Rows are points. Before rounding, the points of a table are all equally far from one centre. They may lie mostly on one side of it. Write the centre, to within rounding.

Points (9 x 3)
-41, 32, 37
-25, -41, -21
8, -11, -20
-75, 12, 22
-60, -37, 21
-17, -44, 18
-70, -31, 1
-47, -41, 26
11, -21, 8
Centre: -33, -1, 3

Points (18 x 12)
-29, -50, 45, -13, -24, 14, 20, 22, 31, 16, 18, -43
-26, -3, 17, -16, -21, 8, 42, 1, 92, 23, 11, -53
-20, 11, 53, 2, -9, 21, -54, 23, 69, -3, -58, -31
-15, 4, 11, 11, 20, 23, -28, 27, 85, -50, 9, -27
-2, 12, -2, -28, -28, 29, 0, 25, 46, 37, -8, -82
-54, -20, -20, 20, 18, 20, 2, 5, 51, 0, -17, -86
-37, -47, 29, -23, -30, 1, -34, 11, 52, -32, -11, -51
-5, -39, 37, 27, -21, 44, -25, 15, 60, 43, -30, -1
-22, -37, -24, -4, -23, -23, 27, -21, 41, 23, -42, -19
-27, -26, 40, -13, -2, 0, -49, 6, 53, -5, -3, -90
-61, -17, 4, -40, 41, 11, -27, -5, 74, 35, -44, -12
-38, -15, 61, 13, 13, -22, -4, 9, 65, 30, -27, -73
-35, -13, -10, -6, 45, -30, -35, 25, 58, 58, 13, -21
-2, 24, 28, 13, 19, -31, -51, 5, 88, 37, -30, -38
-23, -39, 15, -20, 10, 43, -34, 14, 47, -8, -21, -86
6, -59, 15, -46, -4, 23, -6, 35, 26, 21, -6, -38
2, -59, 35, -22, 24, -7, 0, -33, 39, 20, -16, -56
8, 37, -5, -36, 35, 2, -18, -15, 86, -8, 8, -19
Centre: -17, -6, 10, -3, 6, 7, -13, 4, 48, 13, -12, -27

Points (30 x 24)
-27, 14, -25, 3, -41, 20, 69, -31, 26, 56, 21, -2, -30, 43, -6, 29, 8, -11, -21, -6, 4, -16, 58, 15
45, -36, 62, 40, 1, 22, 46, -43, 14, -51, 14, 35, 16, 44, -1, 6, 3, -11, -9, 1, 21, -70, -8, 13
22, 13, 39, -19, -8, 27, 74, -33, 7, -2, -18, -60, 32, 19, -45, -23, -3, 7, 7, -13, 23, -17, 59, 24
0, -53, 39, 16, 43, -5, 59, -36, -60, 5, 27, 8, -19, -12, -30, 4, 57, 3, 30, 0, 15, -6, -31, 74
-13, -62, 74, 17, -11, 5, 11, -49, -1, 14, 66, -19, -12, -42, 7, 35, 21, 32, -21, 17, 18, 19, 16, 20
33, 30, 78, 48, 6, 34, 69, -27, 50, -24, 33, -33, 9, 8, 21, 15, -27, -9, -32, -8, 13, 20, 15, 8
-4, 5, 83, -5, -15, 8, 37, -8, 7, -4, 118, 19, 64, 43, 11, -14, 24, 6, -12, -8, 4, 21, 30, 18
47, 31, 75, 36, 24, 40, 23, 15, 11, 11, 43, -1, 22, -31, -51, -8, 18, -19, -14, -31, -18, -20, 40, 36
4, -30, 51, -16, -1, -7, 56, -3, -33, 44, 17, 12, 29, -30, -62, -28, 55, 18, 13, -51, -5, -19, -28, -11
-22, 35, 64, -22, -14, 5, 56, -44, 21, -6, -10, 34, 87, 15, -21, 33, -17, -7, 52, 8, -35, 13, -7, 28
-7, 45, 59, 42, 11, -2, 36, -17, -23, 54, 10, 1, 88, 22, -19, -32, -18, 6, -33, 28, 36, -30, 11, 57
-44, -35, 88, -7, 36, -1, 43, 17, -11, 33, -9, 16, 80, -20, -36, 20, -15, -14, -20, -32, 18, 37, 8, 44
-12, 13, 46, 13, 31, -32, 1, -19, 47, 61, 62, 60, 36, 16, -27, -14, 2, -13, -47, -34, 10, -20, -31, 9
6, 13, 82, 42, 23, -18, 78, 6, -17, -22, 39, -28, 20, 41, -4, 39, 20, -3, 4, -10, 40, 3, -52, 63
-19, -10, 57, -19, -9, 10, 49, -10, 86, 42, 14, 37, 72, -24, -29, 30, -23, -26, -16, 1, -17, 7, -2, 15
21, -47, 48, 24, 14, -2, 41, 29, 18, 53, 64, -15, 37, -3, 11, 17, -20, -29, 1, -27, -27, -31, 34, 6
-47, -32, 92, 32, 56, 5, 53, 8, 34, 30, 30, 14, 18, -3, 5, 30, -6, -18, 46, -2, -2, 14, -16, 91
8, 7, 78, 61, -9, 10, 49, -3, 12, 38, 33, -1, -21, -26, -1, -17, -5, -75, -45, 21, -48, 16, 8, 26
27, -32, 44, 37, -10, 27, 67, 40, -4, 10, 5, 1, 19, -5, -26, 56, -3, 19, 28, 10, 12, -56, -6, -1
10, 23, 56, 23, -6, -1, 74, -6, 21, 25, -9, 71, 11, -36, 15, 37, -29, -21, -28, -31, -55, -39, 4, 29
-11, -24, 94, 36, 51, -22, 90, 1, 19, -55, 17, 41, 13, -29, -39, -55, -8, -1, -6, -21, 5, 1, -9, 53
-1, 0, 65, 2, 8, 27, 62, -36, -46, -24, 5, 7, -5, 10, -7, 12, 46, -87, -38, 11, -5, -43, 23, 27
4, 32, 38, 20, 45, 23, 121, 23, -1, -14, 48, 8, 4, 8, -6, 19, 35, -47, -29, 17, 13, -20, 38, 34
14, -10, 39, 37, 30, -44, 54, 39, 11, -16, 1, 40, 62, 6, -44, -41, 34, 32, 30, -8, 18, -11, -4, -24
-8, -36, 58, 55, 11, 20, 62, -34, 16, 40, 7, -19, 44, 14, -29, -4, 52, -39, 25, -66, -19, 9, 11, 32
2, 40, 61, 18, 51, 27, 74, -23, 1, -11, 17, 52, 59, -1, 17, -23, -21, 33, -38, -28, 34, -17, 28, 76
-13, -43, 65, 75, 35, -4, 23, 22, -30, 2, -1, 28, -13, -10, 25, -16, -16, -20, -11, -20, -33, -57, -28, 75
20, 16, 76, 48, 26, 21, 70, -11, -6, 21, 55, 26, 0, -10, 46, -11, -42, 14, -4, 20, -32, 17, -62, 32
-34, 7, 62, -10, -41, -20, 55, 22, 68, 2, 26, -7, 16, 0, 51, 38, -15, -27, -5, -42, 13, -33, -3, 45
0, -10, 74, 60, 40, 28, 67, 6, -9, -13, 14, 3, 43, -49, 27, 14, 35, -21, -5, -21, -18, -49, 40, 15
Centre: -26, -2, 36, 10, 2, 2, 39, -5, 5, 0, 12, 15, 11, 11, -3, -13, 12, 6, -12, 3, -10, -1, -1, 31
